Each point is reached from the start by the listed moves, each made once or not at all, plus a little noise. Is the number of moves made odd or even? Then give how often each move was made.

Moves:
(1): 33, 2, 9, -22, -48
(2): 4, 12, -3, 26, -6
(3): 1, 1, 31, 11, 4
Start: 8, 19, 19, -4, -7
Points:
40, 22, 27, -26, -56 -> odd (1, 0, 0)
12, 32, 16, 23, -12 -> odd (0, 1, 0)
41, 22, 60, -14, -51 -> even (1, 0, 1)

Moves:
(1): -9, -8, 30, 24, 2, 35, 13, 19, 3
(2): -13, 7, 1, -5, -2, -2, 18, -10, -18
(3): 11, -4, -5, -7, 28, 9, 12, -2, -9
(4): 9, -1, 27, -21, 6, -8, -7, -6, 13
(5): -26, -11, -11, -13, 5, -10, 11, 18, -10
(6): 6, 4, -9, 17, 11, -12, -6, 23, -8
(7): 22, 16, -8, -9, -19, 18, 0, 4, -2
(8): 7, -5, -11, 12, 10, 5, 20, -29, 17
Start: -2, -8, 3, 4, 0, 3, 2, 3, 0
Points:
21, 0, 2, 39, 28, 54, 60, 8, -17 -> even (1, 1, 1, 0, 0, 1, 1, 1)
9, 5, 53, -7, -14, 43, 27, 11, -7 -> even (1, 1, 0, 1, 0, 0, 1, 0)
-30, -21, 30, 19, 30, 10, 50, 18, -3 -> even (1, 1, 0, 1, 1, 1, 0, 1)
-17, -20, 17, -29, 10, -17, 5, 14, 5 -> even (0, 0, 0, 1, 1, 0, 0, 0)
-2, -1, 1, -32, -2, 6, 43, -22, 0 -> odd (0, 1, 0, 1, 1, 0, 1, 1)

Moves:
(1): 15, 2, -6, 0, -5, 20, 2, 2, 3, 5, -11, -11
(2): -9, -3, -9, 1, 23, -7, 6, 0, -17, -1, 12, 12
(3): 0, 4, -1, -1, 6, 6, 1, -7, 3, -2, -9, 2
(4): -5, 16, 8, 1, 7, 0, 0, -6, 5, 3, -6, -15
(5): -4, -1, -3, 5, 2, -7, -2, 13, 13, 18, 6, -7
(6): 7, 0, 1, -5, 16, -20, 1, 1, -2, 3, 6, 14
(7): -3, 7, -6, -3, 3, -5, 8, 11, -1, 2, -9, 1
(8): 4, 9, -2, 2, -12, 18, -3, -9, 2, -7, -2, 7
(9): 0, -7, -1, 1, 0, -2, 5, -3, 8, -16, 7, 6
(10): -4, -9, -12, -12, 3, -9, 4, -3, -2, -5, 6, -1
(11): -6, 1, 8, -10, 3, 8, 18, -3, -4, 14, 1, 1
(12): 2, 12, 0, -14, 11, 13, -10, 14, 7, 1, -9, -5
Start: 4, -6, 2, 3, -7, 0, -7, 7, -2, 18, 10, 7
Points:
3, 15, -17, -31, 48, 21, 13, 5, 13, 30, 11, 9 -> odd (1, 1, 1, 1, 1, 1, 0, 1, 1, 1, 1, 1)
7, 13, -14, -25, 47, 2, 16, 45, -4, 60, 6, 12 -> odd (1, 1, 0, 0, 1, 1, 1, 0, 0, 0, 1, 1)
11, 18, -9, -22, 16, 30, -11, 6, 11, 22, -18, -22 -> odd (1, 0, 1, 1, 0, 0, 0, 0, 0, 1, 0, 1)
13, -5, -11, -3, 20, 9, 20, 11, 0, 33, 27, 29 -> odd (1, 1, 0, 0, 1, 1, 0, 1, 1, 0, 1, 0)
11, -19, -28, -6, 33, -24, 4, 19, -9, 39, 27, 16 -> odd (1, 1, 0, 0, 1, 1, 0, 0, 0, 1, 0, 0)
